Each row is a point. Examples show where two turns around zero, p and q, send a point. Where does a point land after both, in the order given? Backwards means that the second turn is done in reverse. Each puzzle has new turns, and all numbers are rounded.
In the rows, 128 means zero.

Turn p:
[160 150] => [ 92 141]
[127 156] => [106 111]
[92 91] => [179 120]
[164 155] => [ 85 142]
[98 88] => [178 127]
Turn q:
[135 105] => [105 136]
[ 80 107] => [139 179]
[173 107] => [ 85 104]
[148 144] => [129 102]
[104 177] => [182 119]
Where do these land?
q, then p: [146 164] => [146 164]
q, then p: [154  90] => [154  90]
p, then q: [ 84 131] => [ 84 131]

Turn p:
[188 101 175 104] => [100 152  53 134]
[110 115 148 156] => [141 154 135 100]
[145 171  94 125] => [ 95  88 150 139]
[115 166 123 114] => [131  87 135 120]
[ 82  87 101 142] => [172 160 166 145]
Turn q:
[153  72 159 135] => [118 103 130  65]
[ 73 123  87 167] => [155 191 167 133]
[104 129 149 109] => [107 116 154 139]
[166 121 130 135] => [133 117  97 107]
[165 177 161 104] => [ 91  98  81 159]
[108 146  82 119] => [164 143 138 164]
Where do these land?
q, then p backwards: [120 122 122 153] => [124 112 138 148]
q, then p backwards: [185 146 113 144] => [138 115 176  90]
p, then q backwards: [ 99 136 125 152] => [110  95 120 130]
q, then p: [102 128 148  31] => [154 222 113 101]
p, then q backwards: [109 147 107 105] => [128 121 119  89]
p, then q: [127 106  96 167] => [ 77 140 120 144]
q, then p: [154 110 185 143] => [185 110 131 157]

Turn p:
[129 135 154 111 165 150 103 149] => [157 139  94 128 125 164 120 150]
[131 124 138 138 161 143 149 116] => [129 144 100 104 134 111 123 140]
[111 115 102 130 157 140 163 123] => [115 135 118  84 120 111 153 140]
[140 143 115 162 111 122 136 127] => [120 112 153 118 143 112 105 126]
[123 144 129 100  84 133 123 107] => [154 112 144 159 116 111 144 103]
[145 105  89 144  90 133 120 120] => [ 99  86 143 123 121 124 124  92]
[120 123 110 132 114 110 115 126] => [115 128 152 129 122 137 130 111]
[140 120 130 143 138 113 141 168] => [101 122 130 127 148 142 124 162]
[ 92 128 122 108 109 138 116 126] => [142 127 143 137  89 132 145 122]
[162 146 154 111 138 105 100 121] => [148 145 117 156 165 150 116 112]
[115 125 164 131 139 121 142 125] => [127 157 117 142 124 114 122 149]
Turn q:
[139 121 134 103 115 114 155 151] => [160 121 129 131 158 135 123 148]
[125 118 127 109 117  91 130 129] => [163 109 140 131 130 133 119 119]
[121 148 106 140 128 101 122 176] => [133 116 138 160 152  84 110 120]
[137 108 128 102 106 127 127 108] => [154 138 125 122 126 161 130 118]
[104 153 120 126 154 144 108 112] => [103 146 146 103 110 107 121 115]
[121 125 126 114 118 148 102 118] => [131 161 130 127 111 135 126 117]
[107 153 117 153 129 153 123 107] => [ 98 141 108 108 114 106 134 110]
[139 103 175 158 136 155 143 112] => [105 118 103 127 100 153 154 171]
[168 123 139 119 120 101 142 139] => [150 106 140 146 154 145 150 137]
[120 128 108 156 157 145 129 129] => [ 83 123 123 128 127 120 112 126]
Where do these land?
q, then p: [149 142 114 115 119 140 185 109] => [140 135  94  94 131 143 173 133]
p, then q: [121 129 122 145 119 111 121 111] => [136 128 136 117 105 121 144 125]
q, then p: [141 125 117 142 113 154 121 108] => [145 122 141 103 116 106 138 123]
q, then p backwards: [141 137 118 115 126 125 116 141] => [131 143 132 124 122 106 127 120]
p, then q: [125 125 126 120 152 135 125 158] => [122 152 122 132 150 126 113 142]
p, then q backwards: [124 136 114 125 131 130 133 153] => [140 125 146 121 141 123 141 122]
p, then q backwards: [ 31 115 116 142 121 127 120 107] => [ 89 137 168 111 152 145  57  94]
p, then q backwards: [142 109 136 129 135 118 124 169] => [151 100 131 141 144 146 146 134]
p, then q: [141 145 168 139 117 122 118 117] => [104 119 143 154 115 116 147 110]
q, then p backwards: [148 116 162  97 122 114 122 110] => [102 155 112 101 134 131 111 150]
p, then q: [146 130 117 139 150 131 123 124] => [122 143 149 116 129 137 116 123]
